Each row is a point. The window is the flat piece filled in between its corners: a triangle in 3 columns, a solid with four corners in 4, and so on. A path goes straight from each point to the next, and from the last back to the first. After which points does the path pass through the window?

Window (3 x 3):
[[ 4.1  3.2  0.1]
 [-5.5  4.6  0.9]
 [ 2.4  1.0 -0.2]]
Path:
(1): [-4.3  4.5 -0.7]
(2): [-4.1  5.1  3.8]
(3): [-6.7  3.9  2.5]
(4): [-5.9  4.9 -0.6]
(5): [-2.7  3.4 -2.9]
(6): [-5.5  4.9  3.7]
(7): [0.2 1.1 1.8]
(8): [-0.4  2.5 -1.8]
(9): [ 3.1  0.2 -3.3]
(10): [1.9 2.2 1.5]
(11): [2.3 1.4 2.8]
(12): [ 2.0  1.1 -3.2]
(13): [ 2.1  0.7 -4.5]
(14): [6.1 0.9 1.1]
(15): [-0.9  1.7  2.7]
(16): [-4.0  3.7 -3.7]
Through the window after points: 5, 9, 11

Window (4 x 4):
[[ 0.3  2.1 -6.1 -1.0]
 [-4.4 -6.7 -4.5 -0.1]
 [-1.3  4.5 -1.1 -0.5]
 [ 3.3  3.2  4.2  1.7]]
Path:
(1): [-0.6  2.5  0.4 -5.1]
(2): [ 1.1  1.3 -1.2  2.7]
(3): [-0.3  0.3  2.3  7.3]
(4): [-0.5 -1.6  0.8 -2.7]
(5): [ 2.5  1.0  3.0 -4.5]
(6): [ 0.9  0.3 -2.6  4.8]
(7): [-0.9 -0.1 -5.5  3.7]
(8): [ 1.5  5.4 -3.1 -6.7]
Through the window after points: 1, 7

Window (4 x 4):
[[-5.0  5.3 -2.9  4.0]
 [ 1.7 -2.3 -3.0 -0.3]
 [ 2.4  0.0 -0.1 -0.6]
 [ 1.7 -5.0  0.9 -1.6]]
Path:
(1): [-2.3  2.7 -1.6  5.9]
(2): [-3.2  3.7 -3.3  6.4]
(3): [-5.1  5.1 -2.1  0.4]
(4): [-3.4  5.4 -1.1 -0.7]
(5): [-2.5  0.2 -3.5  5.7]
(6): [-1.8 -1.1 -2.0  4.8]
(7): [-1.6  0.2 -0.4 -4.2]
(8): [-4.3  4.2 -3.0 -0.1]
Through the window after points: 2, 4, 8

Window (6 x 6):
[[-7.1 -6.3 -0.4 -8.0  2.6  2.2]
 [ 2.6 -2.8  2.4 -2.0  9.6 -1.9]
 [ 3.4 -1.8 -2.6  2.3  2.5 -1.1]
 [-4.7  0.9 -2.8  4.1  1.2  0.9]
 [ 3.7 -0.1  3.7  4.8 -4.8  2.4]
 [ 1.9 -0.2  3.8 -7.5 -1.8  3.7]]
Path:
(1): [-1.4 -0.2  1.4  0.9 -0.6 -4.8]
(2): [ 1.1 -2.8 -0.6  3.3  4.9  2.5]
(3): [-0.9 -1.9  0.9 -3.3 -1.6  8.7]
(4): [-2.7  1.6  1.0 -3.6 -4.9 -2.6]
(5): [-3.0 -2.4  0.4 -3.0  1.3 -0.7]
(6): [-2.3 -5.3 -3.6 -0.6  3.2  6.1]
(7): [ 0.5 -1.9 -2.5  1.8 -0.5  6.6]
(8): [-0.2  1.2  2.9  1.1 -5.9 -4.2]
(9): [-1.4 -1.3  2.4  0.3  2.4 -6.0]
(10): [ 1.9 -3.0 -2.8  0.8  6.9  6.0]
(11): [-0.9 -3.1 -0.5 -2.5  2.7  3.9]
(12): [-3.2 -0.6  1.6 -3.5  1.0 -1.2]
(13): [-2.8 -0.2 -0.5 -0.2 -0.5 -4.9]
(14): [ 1.3 -1.0 -0.9  0.4  2.1  4.1]
(15): [ 1.9 -1.8  1.2  1.9  0.9  8.3]
(16): [ 0.9 -1.0  2.1  1.3 -2.3 -0.1]
Through the window after points: 5, 11, 13, 15

Window (6 x 6):
[[ 1.2 -4.6  0.9 -1.4  0.4 -2.0]
 [-2.8 11.4  1.0 -3.1 -2.6  1.6]
 [-6.2  1.5 -4.9  2.9  0.1  2.4]
 [-0.5  4.5  0.7 -1.5  2.0 -3.5]
 [ 0.9 -2.7  0.2 -1.4 -2.5 -6.0]
 [ 5.0  4.1  0.7  2.2 -4.9 -1.1]]
Path:
(1): [ 0.8  4.9 -5.2 -4.5 -0.6  2.4]
(2): [ 1.4  6.2 -4.9 -3.9 -1.2 -0.7]
(3): [-3.1  3.5  5.0 -0.1 -2.8 -2.5]
(4): [-0.9  2.3  5.7  3.1 -4.3 -1.6]
(5): [ 4.5 -0.7 -3.9 -0.5 -0.6 -3.5]
(6): [ 6.8  3.4 -3.0  0.2 -3.7 -0.3]
(7): [ 1.9  3.9  2.8  2.5 -4.1 -1.9]
(8): [-0.4 -0.8  5.5  2.1 -0.6 -1.3]
(9): [ 0.7  1.3 -5.0 -5.9 -0.8 -1.7]
(10): [ 1.7  4.4 -1.9 -0.3 -1.4  0.8]
(11): [-1.9  4.3  2.1  1.2 -2.5 -0.5]
(12): [-5.9  2.6  0.9  4.7 -0.5  0.0]
Through the window after points: 2, 6, 8

Window (8 x 8):
[[-5.0  4.2 -0.6  5.9 -0.7 -0.4 -3.9  0.3]
 [-7.1 -3.7 -1.6  1.2  7.7  6.2 -0.5 -3.6]
 [ 0.7  1.5 -0.9  0.8 -7.9  3.6 -1.5 -1.7]
 [-2.4 -1.2  2.4  2.5  7.1  5.1 -0.3 -1.7]
 [ 1.7 -4.6  0.5 -1.0 -1.2 -2.7 -1.1 -4.4]
 [ 3.4 -1.0 -5.3 -0.3 -1.5  2.7 -2.1 -1.7]
 [ 2.4  2.7 -3.9 -5.8 -3.8  1.6 -6.8 -2.2]
 [-1.0  0.9  1.4  2.0 -6.0 -2.7  7.7  1.7]]
Path:
(1): [ 0.5 -2.0 -3.6 -5.6 -4.3  0.6 -7.9  2.5]
(2): [-0.2 -2.1 -1.7  0.4 -1.6  3.8 -3.5  0.0]
(3): [ 0.4  2.2  0.1  0.2 -0.5  2.7 -2.3 -6.5]
(4): [-0.5 -1.9 -0.3  1.5  1.4  1.2  0.4 -4.9]
(5): [-1.2 -4.4  1.0 -1.7  1.3  0.2 -2.9 -0.5]
(6): [-1.9 -1.6 -2.0 -4.9 -4.8  2.7 -4.3  3.4]
(7): [ 3.3  4.0 -2.7 -0.1  0.4 -0.1 -4.3 -7.5]
(8): [ 1.0  3.1 -4.1 -0.4 -4.2  3.4  3.5 -6.0]
(9): [ 0.1 -2.0 -1.2  0.1 -3.0 -0.6 -2.8  0.9]
(10): [ 2.2 -1.9 -1.6 -2.5 -2.7  4.6 -3.3  4.1]
(11): [ 1.6  0.1 -6.5  2.6  0.6  0.1 -0.2 -8.0]
(12): [-2.1  5.4 -0.8 -0.6 -1.3  1.3  1.9 -6.1]
(13): [-0.2 -4.0 -0.1  1.4 -2.2  1.1  0.5  3.5]
(14): [-1.5 -2.0 -0.4 -1.0 -3.1  3.5  0.4  6.2]
(15): [ 1.9  2.6 -1.4 -0.5 -4.5 -2.2 -0.7 -6.9]
(16): [ 2.1  6.2 -1.7 -0.8 -1.0  3.4 -1.1 -7.3]
Through the window after points: 4, 6, 10, 12, 14, 16

Window (8 x 8):
[[ -3.7  -2.5   1.9   2.4   2.4  -0.9   4.4  -2.7]
 [  2.1  -5.8   6.2   0.2   1.6   2.6   3.1   1.1]
 [  2.3  -1.4   2.0   3.7   3.6   5.0  -1.9   1.3]
 [  4.8   3.5  -3.5   7.2  -4.8  -1.1  -0.6   1.9]
 [  1.5   2.2  -8.4  -1.7  -1.6  -0.8  -1.3  -8.3]
 [  1.3 -10.5   0.4   3.7   2.0   1.6  -2.3   1.7]
 [  1.5   0.4   4.4   0.3   0.7  -3.2  -2.2  -3.8]
 [ -0.9   1.5  -0.8  -1.2  -2.4  -2.4  -1.7  -0.2]]
Path:
(1): [ 3.6 -0.7 -4.2  0.3  0.1 -4.2  0.1 -2.6]
(2): [ 0.5 -5.1 -2.4  2.6  2.7 -3.3  1.8 -0.1]
(3): [ 2.5 -3.5  4.3  4.9 -2.7  7.2 -5.1  1.2]
(4): [-1.5 -4.6  3.8  2.8 -3.2  5.4 -1.4  0.0]
(5): [ 5.6 -3.7  0.9  1.3  4.9 -3.5  3.8  1.3]
(6): [ 5.5  1.7 -2.2  2.6  2.9 -3.9 -1.8  0.5]
(7): [-0.7 -0.2  2.9  3.2 -4.5  1.4 -0.5 -2.0]
(8): [-0.3  1.9 -3.0  0.7 -3.4  2.0 -0.9 -5.2]
Through the window after points: 2, 4, 6

Window (9 x 9):
[[ 2.0  2.2  2.6  5.5  0.9  0.4 -1.8  1.6 -2.9]
 [ 0.1  1.2 -2.0 -2.3  1.7  1.7  1.7 -5.8  5.1]
 [ 3.4 -3.6 -0.1 -0.3 -9.2  1.2  0.7  3.7 -6.5]
 [ 1.5  3.9 -7.1 -2.4  1.6  0.5 -5.1 -1.6 -1.0]
 [ 2.9 -2.5  8.0 -2.5 -0.5 -0.4 -1.4 -0.6  0.7]
 [ 2.7  0.7  0.3  6.0  3.1  2.9 -9.1 -4.6 -0.7]
 [ 0.5 -4.3  0.7  0.6  0.4 -2.1  1.5 -3.7 -4.6]
 [-1.2 -0.8  4.4 -3.8 -2.1  5.0  1.7 -1.2 -3.9]
 [-7.0  1.9 -6.4 -0.4  3.3 -0.6 -2.0 -1.8  5.3]]
Path:
(1): [-2.5 -2.9 -5.2 -0.8  4.2  4.0  0.1 -2.6  0.0]
(2): [ 1.1  7.5  0.9  1.5 -5.2 -2.4 -6.4 -1.2 -0.6]
(3): [-3.4  3.6  1.6 -1.1 -2.7  2.1 -0.5 -2.3 -0.2]
(4): [ 7.5 -4.6  0.6 -0.7  2.5  2.7 -1.6  0.4 -0.3]
(5): [ 0.0 -4.7  3.6  0.5  0.5  3.9  1.4 -0.9 -2.0]
(6): [ 1.8  3.9  0.8  0.9 -5.5 -5.4 -1.7 -0.6 -3.9]
(7): [ 0.8 -1.4 -1.7 -2.2 -7.2 -2.0 -1.0 -0.9 -4.3]
(8): [ 3.5 -0.8 -0.5  1.2 -1.3  3.8 -1.2  3.0 -3.0]
Through the window after points: 7
